Every row gives one point. The points of each table are mixes of a few directions, plus a little noise. How many directions does each table use, and how many do they share? Where both have some left over, give the other angles between the two spaces (their principal angles), to ten degrees, smallest first.

First, 6 rows:
[[ 0.46 -0.02]
 [-0.15  0.00]
 [ 0.73 -0.03]
 [ 0.21 -0.02]
 [-1.02  0.04]
 [-0.22  0.01]]
Second, 4 rows:
[[ 0.07 -0.10]
 [-0.52  0.68]
 [ 0.43 -0.56]
 [ 0.02 -0.02]]
Directions: first 1, second 1, shared 0; angles 50

First:
[[-0.49 -0.40 -0.28 -0.68]
 [ 0.14 -0.13  0.56 -0.32]
 [ 0.50 -0.02 -0.08  0.22]
 [-0.08  0.02 -0.76  0.27]
 [-0.05  0.52  0.57  0.48]]
Second (8 x 4):
[[ 0.01 -0.60  0.02 -0.04]
 [-0.19  1.36  0.22  0.33]
 [ 0.10  0.36 -0.20 -0.15]
 [ 0.09 -0.58 -0.08 -0.12]
 [-0.21 -0.43  0.37  0.30]
 [ 0.21  0.75 -0.40 -0.29]
 [ 0.09 -0.04 -0.14 -0.12]
 [-0.07 -0.82  0.18  0.10]]
Directions: first 3, second 2, shared 1; angles 70

First, 8 rows:
[[-0.20 -0.20 -0.16  0.53 -0.01 -0.56 -0.24 -0.52  0.25]
 [ 0.12 -0.07 -0.14  0.24  0.09 -0.21 -0.15 -0.13  0.20]
 [-0.37 -0.16 -0.01  0.30 -0.09 -0.38 -0.16 -0.49  0.06]
 [ 0.30  0.30 -0.36  0.40 -0.14  0.02  1.08  0.97 -0.36]
 [-0.29 -0.27  0.37 -0.44  0.11  0.04 -0.96 -0.87  0.29]
 [-0.59  0.25  0.45 -0.66 -0.43  0.62  0.73  0.42 -0.83]
 [ 0.41  0.01  0.01 -0.26  0.23  0.22 -0.31  0.10  0.23]
 [ 0.64  0.13 -0.16 -0.12  0.25  0.25  0.04  0.51  0.16]]
Second:
[[-0.46 -0.02  0.52 -0.81 -0.10  0.48 -0.33 -0.33 -0.23]
 [ 0.37  0.03 -0.31  0.42  0.13 -0.26  0.10  0.20  0.21]
 [ 0.12  0.00  0.06 -0.20  0.09  0.13 -0.19 -0.02  0.08]
 [ 1.18 -0.01 -0.28 -0.06  0.61  0.15 -0.61  0.31  0.73]
 [-0.41  0.00  0.02  0.18 -0.23 -0.14  0.31 -0.07 -0.28]
 [-0.25 -0.04  0.43 -0.70 -0.02  0.44 -0.36 -0.24 -0.11]
 [-0.40  0.06 -0.55  1.31 -0.41 -0.90  1.13  0.21 -0.32]
 [ 0.07  0.01 -0.26  0.48 -0.04 -0.31  0.31  0.15  0.01]
 [-0.18 -0.03  0.37 -0.61 -0.01  0.40 -0.35 -0.20 -0.08]]
Directions: first 3, second 2, shared 2

First:
[[ 1.08 -1.48  0.90 -0.42 -0.54 -0.04  0.67 -1.20  1.03 -0.68  0.24  0.06
   0.06 -0.28]
 [-0.03  0.03 -0.33  0.32  0.14 -0.24 -0.12  0.41 -0.39  0.50 -0.40 -0.24
   0.21  0.15]
 [-0.40 -0.15 -0.31  0.30  0.25  0.19  0.15  0.72 -0.11  0.09 -0.14  0.01
  -0.40 -0.05]
 [-0.63  0.09 -0.34  0.27  0.23  0.46 -0.22  0.24 -0.02 -0.15  0.46  0.28
   0.21  0.16]
 [ 0.13 -0.34 -0.09 -0.04  0.03 -0.02  0.09 -0.16  0.17 -0.04  0.09  0.07
  -0.02 -0.03]
 [-0.16  0.42  0.31 -0.73 -0.12  0.30  0.06 -0.60  0.49 -0.67  0.74  0.47
  -0.71 -0.36]
 [-0.11  0.01  0.01  0.41  0.02  0.08 -0.13  0.36 -0.35  0.20 -0.30 -0.23
   0.57  0.26]
 [-0.40  0.05 -0.18  0.34  0.15  0.21 -0.03  0.59 -0.21  0.06 -0.12 -0.03
   0.01  0.09]
 [ 0.63  0.11 -0.41 -0.28  0.00 -0.84 -0.18 -0.62 -0.09  0.65 -0.21 -0.18
   0.16  0.00]
 [-0.14  1.28  0.43 -0.21 -0.17 -0.06 -0.28  0.22 -0.52  0.05 -0.36 -0.25
  -0.08  0.04]]
Second, 11 rows:
[[-0.09  0.17  0.19 -0.03 -0.05  0.10  0.03  0.14 -0.04 -0.11 -0.06 -0.02
  -0.12 -0.04]
 [ 0.63  0.19 -0.38 -0.57 -0.05 -0.68 -0.33 -1.23  0.20  0.37  0.40  0.13
   0.33  0.02]
 [ 0.30  0.25 -0.08 -0.37 -0.07 -0.32 -0.16 -0.64  0.08  0.12  0.19  0.06
   0.10 -0.01]
 [-0.05 -0.55 -0.34  0.33  0.15  0.02  0.05  0.19  0.04  0.16 -0.01  0.02
   0.19  0.09]
 [ 0.40 -0.46 -0.63 -0.06  0.15 -0.46 -0.18 -0.67  0.18  0.42  0.27  0.11
   0.43  0.11]
 [ 0.06  0.34  0.17 -0.23 -0.10 -0.05 -0.06 -0.19  0.00 -0.07  0.03  0.00
  -0.08 -0.05]
 [ 0.12 -0.98 -0.76  0.44  0.29 -0.18  0.00 -0.03  0.12  0.40  0.11  0.07
   0.45  0.18]
 [-0.75 -0.68  0.15  0.93  0.20  0.80  0.41  1.57 -0.23 -0.30 -0.48 -0.14
  -0.22  0.05]
 [ 0.18  0.92  0.47 -0.62 -0.27 -0.15 -0.15 -0.52 -0.01 -0.17  0.10 -0.01
  -0.24 -0.14]
 [-0.11  1.06  0.82 -0.49 -0.31  0.19 -0.01  0.02 -0.13 -0.43 -0.11 -0.07
  -0.48 -0.20]
 [-0.68 -0.27  0.38  0.66  0.07  0.74  0.36  1.37 -0.23 -0.39 -0.45 -0.15
  -0.34 -0.01]]
Directions: first 5, second 2, shared 2

First:
[[ 0.14  0.50 -0.19  0.29  0.25  0.25  0.93 -0.14  0.39  0.09 -0.62  0.09
   0.70  0.02  0.65 -0.30  0.36 -0.01 -0.35  0.13  0.11 -0.48  0.12  0.30]
 [-0.11 -0.46 -0.13 -0.35 -0.54  0.21 -0.58  0.03  0.04 -0.07  0.57 -0.87
  -0.26  0.51 -0.38  0.33 -0.02  0.21 -0.07  0.14  0.16 -0.04  0.34  0.08]
 [-0.18  0.25 -0.06 -0.08  0.29  0.37  0.65  0.08  0.21 -0.01 -0.69  0.09
   0.53  0.32  0.59  0.10  0.54  0.10 -0.19  0.30  0.21 -0.56  0.21  0.09]
 [ 0.45  0.55 -0.03  0.79  0.28 -0.58  0.35 -0.33 -0.02  0.25 -0.26  0.96
   0.16 -0.89  0.05 -0.83 -0.37 -0.30  0.06 -0.37 -0.32  0.33 -0.64 -0.16]
 [-0.15 -0.20 -0.17  0.11 -0.33 -0.35 -0.85 -0.20 -0.17  0.30 -0.18  0.35
  -0.09  0.17 -0.48 -0.19  0.02  0.33  0.26  0.23  0.09 -0.05 -0.41 -0.80]
 [ 0.05 -0.47  0.35 -0.47 -0.12  0.10 -0.31  0.35 -0.23 -0.43  1.15 -0.77
  -0.77 -0.15 -0.38  0.57 -0.52 -0.31  0.09 -0.42 -0.20  0.66  0.37  0.60]
 [ 0.30  0.20 -0.33  0.22 -0.27  0.28  0.47 -0.25  0.46  0.07  0.16 -0.68
   0.40  0.15  0.22 -0.27  0.07  0.02 -0.46  0.02  0.12 -0.26  0.30  0.49]
 [-0.49 -0.36  0.56 -0.48  0.42 -0.29 -0.62  0.47 -0.68 -0.21 -0.12  0.83
  -0.66 -0.14 -0.29  0.59 -0.06 -0.08  0.66 -0.04 -0.16  0.40 -0.30 -0.57]]
Second (10 x 24):
[[-0.28 -0.07 -0.11  0.01  0.01 -0.27 -0.21 -0.03 -0.16  0.05 -0.26  0.40
   0.06 -0.08 -0.04 -0.32  0.16  0.14  0.04  0.12  0.25 -0.01 -0.20 -0.38]
 [-0.44 -0.09  0.00 -0.42  0.16 -0.14 -0.34  0.11 -0.61  0.04  0.04  0.17
  -0.21 -0.05 -0.05  0.14 -0.12 -0.24 -0.03 -0.13  0.23  0.40 -0.14 -0.25]
 [ 0.20  0.19  0.53 -0.21  0.52  0.34  1.13 -0.03  1.16 -0.29 -0.39 -0.28
   0.44 -0.08  0.51  0.11  0.80  0.93  0.14  0.46  0.18 -1.54  0.72  0.58]
 [-0.73 -0.18  0.31 -0.60  0.60 -0.21 -0.04  0.52 -0.85 -0.33 -0.12  0.67
  -0.39 -0.31  0.21  0.28 -0.01 -0.44  0.15 -0.21  0.22  0.65 -0.13 -0.15]
 [-0.07  0.01  0.32 -0.02  0.36  0.03  0.53  0.25  0.24 -0.33 -0.26  0.31
   0.04 -0.19  0.30  0.03  0.31  0.14  0.16  0.09 -0.03 -0.27  0.18  0.22]
 [ 0.48  0.00 -0.63  0.57 -0.90  0.00 -0.87 -0.37 -0.29  0.49  0.56 -0.50
  -0.12  0.35 -0.59 -0.12 -0.75 -0.52 -0.26 -0.28 -0.39  0.81 -0.41 -0.22]
 [ 0.83  0.22 -0.14  0.35 -0.47  0.46  0.24 -0.48  0.90  0.28  0.35 -1.08
   0.32  0.37 -0.14  0.12 -0.08  0.35 -0.19  0.12 -0.30 -0.71  0.38  0.48]
 [ 0.69  0.03 -0.20  1.33 -0.48 -0.15  0.36 -0.05  0.79 -0.17 -0.35  0.54
   0.32 -0.08  0.00 -0.78  0.17  0.17  0.17  0.19 -0.56 -0.10 -0.25  0.03]
 [-0.45 -0.08 -0.30 -0.56 -0.15 -0.16 -0.87 -0.19 -0.84  0.41  0.29 -0.23
  -0.22  0.16 -0.34  0.15 -0.37 -0.27 -0.21 -0.17  0.38  0.53 -0.25 -0.49]
 [-0.23 -0.04  0.24 -0.44  0.33  0.10  0.09  0.25 -0.34 -0.15  0.12 -0.02
  -0.22 -0.07  0.12  0.40 -0.10 -0.26  0.02 -0.17  0.03  0.25  0.12  0.17]]
Directions: first 4, second 4, shared 1; angles 30, 40, 50

First, 11 rows:
[[-0.25 -0.22 -0.02 -0.14 -0.07  0.00 -0.28  0.35  0.04  0.03 -0.03  0.09
  -0.47  0.14 -0.01  0.15 -0.02  0.13 -0.08  0.08 -0.02  0.05  0.01  0.10
   0.17  0.26  0.10  0.09 -0.23 -0.15 -0.06 -0.04]
 [ 1.23  1.15  0.11  0.73  0.30 -0.01  1.40 -1.72 -0.16 -0.18  0.15 -0.43
   2.34 -0.71  0.04 -0.73  0.08 -0.65  0.42 -0.38  0.08 -0.25 -0.06 -0.50
  -0.87 -1.32 -0.49 -0.42  1.13  0.77  0.30  0.22]
 [ 0.68  0.63  0.05  0.40  0.16 -0.01  0.76 -0.94 -0.09 -0.10  0.08 -0.23
   1.28 -0.39  0.02 -0.39  0.05 -0.36  0.22 -0.21  0.05 -0.14 -0.03 -0.28
  -0.48 -0.72 -0.27 -0.22  0.62  0.42  0.16  0.12]
 [-0.21 -0.20 -0.02 -0.13 -0.05  0.01 -0.24  0.30  0.02  0.03 -0.03  0.08
  -0.40  0.12 -0.01  0.13 -0.01  0.12 -0.07  0.06 -0.01  0.05  0.01  0.09
   0.15  0.22  0.08  0.07 -0.21 -0.13 -0.05 -0.03]
 [-0.03 -0.03 -0.01 -0.03 -0.01  0.00 -0.04  0.05  0.01  0.01  0.00  0.01
  -0.07  0.03  0.00  0.02  0.00  0.02 -0.01  0.01 -0.01  0.01  0.00  0.02
   0.03  0.05  0.02  0.01 -0.04 -0.03 -0.02 -0.01]
 [-0.08 -0.09  0.00 -0.05 -0.02  0.00 -0.10  0.14  0.02  0.02 -0.01  0.03
  -0.17  0.05 -0.01  0.05  0.00  0.05 -0.02  0.03  0.00  0.01  0.01  0.04
   0.06  0.11  0.03  0.03 -0.08 -0.06 -0.03 -0.02]
 [-0.86 -0.80 -0.07 -0.51 -0.21  0.00 -0.97  1.20  0.11  0.12 -0.11  0.30
  -1.62  0.50 -0.03  0.51 -0.06  0.45 -0.29  0.26 -0.06  0.18  0.04  0.35
   0.60  0.91  0.34  0.29 -0.79 -0.53 -0.20 -0.15]
 [ 0.35  0.33  0.03  0.21  0.09  0.00  0.40 -0.49 -0.04 -0.05  0.04 -0.13
   0.66 -0.20  0.01 -0.21  0.02 -0.18  0.12 -0.10  0.03 -0.07 -0.02 -0.14
  -0.24 -0.37 -0.13 -0.11  0.32  0.22  0.08  0.06]
 [-0.85 -0.78 -0.07 -0.49 -0.21  0.00 -0.96  1.18  0.11  0.12 -0.10  0.29
  -1.60  0.50 -0.03  0.50 -0.05  0.44 -0.29  0.26 -0.05  0.18  0.04  0.34
   0.59  0.91  0.33  0.29 -0.78 -0.53 -0.20 -0.15]
 [-0.39 -0.37 -0.03 -0.24 -0.10  0.01 -0.46  0.56  0.05  0.05 -0.04  0.14
  -0.76  0.23 -0.01  0.24 -0.03  0.21 -0.13  0.12 -0.03  0.08  0.02  0.17
   0.28  0.43  0.16  0.14 -0.37 -0.25 -0.10 -0.07]
 [ 0.43  0.40  0.03  0.25  0.11  0.00  0.49 -0.61 -0.06 -0.06  0.05 -0.16
   0.81 -0.26  0.01 -0.26  0.03 -0.23  0.14 -0.12  0.03 -0.09 -0.02 -0.18
  -0.31 -0.46 -0.17 -0.15  0.39  0.26  0.10  0.08]]
Second:
[[ 0.50 -0.57 -0.30 -0.02 -0.11  0.61  0.06  0.07  0.09  0.37  0.53 -0.32
   0.62 -0.13  0.13  0.23 -0.77  0.32 -0.46  0.03 -0.39 -0.92  0.04  0.50
   0.61 -0.78  0.88 -0.51 -0.29  0.19  0.48 -0.09]
 [-0.78 -0.20 -0.16 -0.03 -0.25 -0.30 -0.21  0.57  0.36  0.00 -0.02  0.04
  -0.98  0.48  0.03  0.37  0.18  0.01  0.21  0.19  0.20  0.17 -0.20  0.11
   0.24  0.80 -0.24  0.13 -0.31 -0.29 -0.08  0.24]
 [ 0.50  0.44  0.21 -0.07  0.06  0.21 -0.07 -0.97 -0.37  0.32 -0.61  0.45
   0.97 -0.39 -0.13 -0.38 -0.18  0.02 -0.29  0.17  0.25  0.10  0.09 -0.27
  -0.14 -0.65  0.05  0.20  0.56  0.23 -0.13  0.00]
 [-0.34  0.11 -0.06  0.18  0.00 -0.27  0.09  0.41  0.29 -0.40  0.34  0.01
  -0.68 -0.07  0.36  0.21 -0.18 -0.16  0.35  0.01 -0.07  0.16 -0.23 -0.07
   0.20  0.32 -0.38 -0.02 -0.29 -0.09  0.00  0.02]
 [-0.40 -0.24 -0.15  0.13 -0.03 -0.17  0.09  0.75  0.33 -0.36  0.57 -0.30
  -0.79  0.18  0.25  0.30 -0.03 -0.07  0.29 -0.13 -0.24 -0.05 -0.13  0.15
   0.19  0.44 -0.13 -0.17 -0.47 -0.16  0.09 -0.02]
 [ 0.48  0.26  0.08  0.03  0.03  0.24  0.03 -0.62 -0.15  0.15 -0.18  0.29
   0.75 -0.47  0.10 -0.19 -0.47  0.03 -0.21  0.11  0.04 -0.14 -0.02 -0.11
   0.12 -0.71  0.14 -0.01  0.28  0.24  0.04 -0.06]
 [ 0.90  0.61  0.55 -0.08  0.50  0.05  0.20 -1.00 -0.90 -0.04 -0.62 -0.01
   1.23 -0.32 -0.56 -0.96  0.90 -0.19 -0.12 -0.42  0.03  0.51  0.52 -0.52
  -1.26 -0.43 -0.13  0.27  0.90  0.26 -0.30 -0.27]
 [-0.85 -0.36 -0.16 -0.09 -0.23 -0.35 -0.22  0.80  0.30 -0.02  0.01 -0.18
  -1.13  0.73 -0.15  0.39  0.53  0.03  0.22  0.06  0.16  0.18 -0.08  0.19
   0.04  1.05 -0.19  0.11 -0.37 -0.37 -0.07  0.21]]
Directions: first 1, second 4, shared 0; angles 30

First (11 x 32):
[[ 1.06  0.55  0.08 -0.42  0.49 -0.10  0.78 -0.44  1.68 -0.57  0.04  0.29
   0.30 -0.49  0.89 -1.38  0.17  0.75  0.57  0.11 -0.04  0.67 -0.26 -0.05
   0.73  0.50  1.51  0.52 -0.04 -1.06  1.48 -0.08]
 [ 0.32  0.17  0.02 -0.13  0.16 -0.03  0.23 -0.13  0.51 -0.17  0.01  0.09
   0.09 -0.14  0.26 -0.42  0.05  0.23  0.17  0.04 -0.01  0.21 -0.08 -0.01
   0.22  0.16  0.45  0.16 -0.02 -0.32  0.45 -0.02]
 [-0.07 -0.04 -0.01  0.02 -0.03  0.01 -0.05  0.03 -0.11  0.04  0.00 -0.02
  -0.02  0.03 -0.05  0.08 -0.02 -0.04 -0.03 -0.01  0.00 -0.04  0.02  0.01
  -0.04 -0.04 -0.10 -0.03  0.01  0.06 -0.09  0.01]
 [ 0.25  0.13  0.02 -0.10  0.11 -0.02  0.19 -0.10  0.40 -0.14  0.01  0.07
   0.07 -0.11  0.21 -0.32  0.04  0.18  0.14  0.03 -0.01  0.15 -0.06 -0.02
   0.18  0.12  0.35  0.13 -0.01 -0.25  0.34 -0.02]
 [-0.56 -0.29 -0.05  0.23 -0.26  0.05 -0.41  0.23 -0.89  0.29 -0.02 -0.16
  -0.16  0.25 -0.46  0.73 -0.09 -0.40 -0.30 -0.06  0.02 -0.36  0.14  0.02
  -0.38 -0.26 -0.80 -0.28  0.03  0.56 -0.78  0.04]
 [ 0.31  0.16  0.02 -0.13  0.15 -0.03  0.22 -0.14  0.49 -0.17  0.01  0.08
   0.09 -0.14  0.26 -0.41  0.05  0.22  0.17  0.03 -0.01  0.20 -0.08 -0.01
   0.21  0.16  0.45  0.15 -0.02 -0.32  0.43 -0.03]
 [-0.23 -0.12 -0.02  0.09 -0.10  0.02 -0.17  0.09 -0.35  0.12 -0.01 -0.06
  -0.07  0.11 -0.19  0.29 -0.04 -0.17 -0.13 -0.03  0.01 -0.14  0.06  0.01
  -0.16 -0.10 -0.32 -0.11  0.01  0.23 -0.31  0.01]
 [-1.29 -0.67 -0.11  0.51 -0.59  0.12 -0.95  0.53 -2.04  0.69 -0.05 -0.36
  -0.37  0.60 -1.08  1.69 -0.21 -0.91 -0.69 -0.14  0.05 -0.83  0.32  0.05
  -0.88 -0.61 -1.84 -0.64  0.06  1.29 -1.80  0.11]
 [ 0.42  0.22  0.03 -0.17  0.20 -0.04  0.31 -0.17  0.66 -0.23  0.02  0.12
   0.12 -0.19  0.35 -0.55  0.06  0.30  0.22  0.04 -0.02  0.27 -0.10 -0.02
   0.29  0.19  0.60  0.21 -0.02 -0.43  0.58 -0.04]
 [-0.27 -0.14 -0.02  0.11 -0.12  0.02 -0.19  0.11 -0.43  0.15 -0.01 -0.07
  -0.08  0.13 -0.23  0.35 -0.04 -0.19 -0.15 -0.03  0.01 -0.17  0.06  0.01
  -0.19 -0.13 -0.38 -0.13  0.01  0.27 -0.38  0.02]
 [ 0.04  0.02  0.00 -0.02  0.02  0.00  0.03 -0.02  0.07 -0.02  0.00  0.01
   0.02 -0.02  0.04 -0.05  0.01  0.03  0.03  0.01  0.00  0.03 -0.01 -0.01
   0.02  0.02  0.06  0.02  0.00 -0.04  0.07 -0.01]]
Second:
[[ 0.09  1.23 -0.07 -0.09  1.35 -0.68  0.09 -0.41 -0.13  0.63 -0.34 -0.05
  -1.47  0.34 -0.39  0.50  0.58  0.81  0.45  0.55  0.43  0.71  0.07 -0.23
   0.08  0.50 -0.80  0.05 -0.29  0.40  0.18 -0.30]
 [-0.06 -0.47  0.01  0.00 -0.51  0.26 -0.04  0.25 -0.06 -0.12  0.13  0.05
   0.64 -0.12  0.10 -0.20 -0.15 -0.26 -0.11 -0.14 -0.26 -0.39  0.11  0.20
  -0.02 -0.36  0.28  0.10 -0.04 -0.34  0.05  0.25]
 [-0.11 -0.91  0.04  0.05 -1.00  0.51 -0.06  0.40 -0.01 -0.34  0.24  0.07
   1.16 -0.25  0.25 -0.39 -0.36 -0.56 -0.27 -0.35 -0.43 -0.63  0.07  0.29
  -0.05 -0.55  0.59  0.08  0.06 -0.47 -0.03  0.35]
 [ 0.04  0.52 -0.03 -0.05  0.57 -0.28  0.04 -0.12 -0.08  0.31 -0.15 -0.01
  -0.58  0.15 -0.17  0.20  0.26  0.34  0.21  0.26  0.16  0.26  0.09 -0.05
   0.05  0.15 -0.34  0.06 -0.17  0.11  0.13 -0.08]
 [-0.09 -0.18  0.00 -0.04 -0.15  0.08 -0.03  0.29 -0.21  0.17  0.02  0.05
   0.39 -0.02 -0.05 -0.09  0.07 -0.01  0.09  0.08 -0.27 -0.37  0.32  0.29
   0.04 -0.44  0.07  0.29 -0.32 -0.45  0.27  0.34]
 [ 0.00  0.72 -0.06 -0.10  0.83 -0.42  0.05 -0.12 -0.21  0.54 -0.22 -0.02
  -0.75  0.23 -0.30  0.28  0.44  0.53  0.36  0.42  0.14  0.24  0.26  0.03
   0.08  0.05 -0.50  0.21 -0.38 -0.03  0.29  0.02]
 [ 0.08 -0.37  0.03  0.16 -0.47  0.24  0.01 -0.23  0.41 -0.63  0.13 -0.04
   0.16 -0.15  0.29 -0.09 -0.41 -0.39 -0.37 -0.41  0.20  0.20 -0.57 -0.34
  -0.09  0.45  0.32 -0.47  0.65  0.52 -0.51 -0.40]
 [ 0.08 -0.97  0.08  0.28 -1.20  0.58 -0.01 -0.23  0.70 -1.20  0.33 -0.04
   0.71 -0.36  0.61 -0.33 -0.85 -0.88 -0.75 -0.85  0.18  0.10 -0.92 -0.48
  -0.19  0.58  0.78 -0.75  1.13  0.71 -0.90 -0.56]
 [-0.11  0.20 -0.04 -0.15  0.30 -0.14 -0.02  0.32 -0.44  0.58 -0.09  0.04
   0.08  0.11 -0.25  0.03  0.36  0.32  0.35  0.38 -0.29 -0.35  0.62  0.43
   0.10 -0.59 -0.22  0.49 -0.67 -0.64  0.54  0.50]
 [-0.08 -0.34  0.01 -0.04 -0.33  0.19 -0.04  0.31 -0.17  0.06  0.07  0.04
   0.57 -0.07  0.03 -0.18 -0.03 -0.13  0.01 -0.01 -0.31 -0.43  0.27  0.29
   0.01 -0.47  0.19  0.23 -0.24 -0.46  0.20  0.35]
 [ 0.12  0.61 -0.02  0.03  0.61 -0.33  0.06 -0.45  0.20  0.00 -0.14 -0.05
  -0.93  0.15 -0.06  0.29  0.10  0.27  0.05  0.09  0.45  0.62 -0.35 -0.42
  -0.01  0.68 -0.33 -0.30  0.28  0.66 -0.23 -0.51]]
Directions: first 1, second 2, shared 0; angles 90
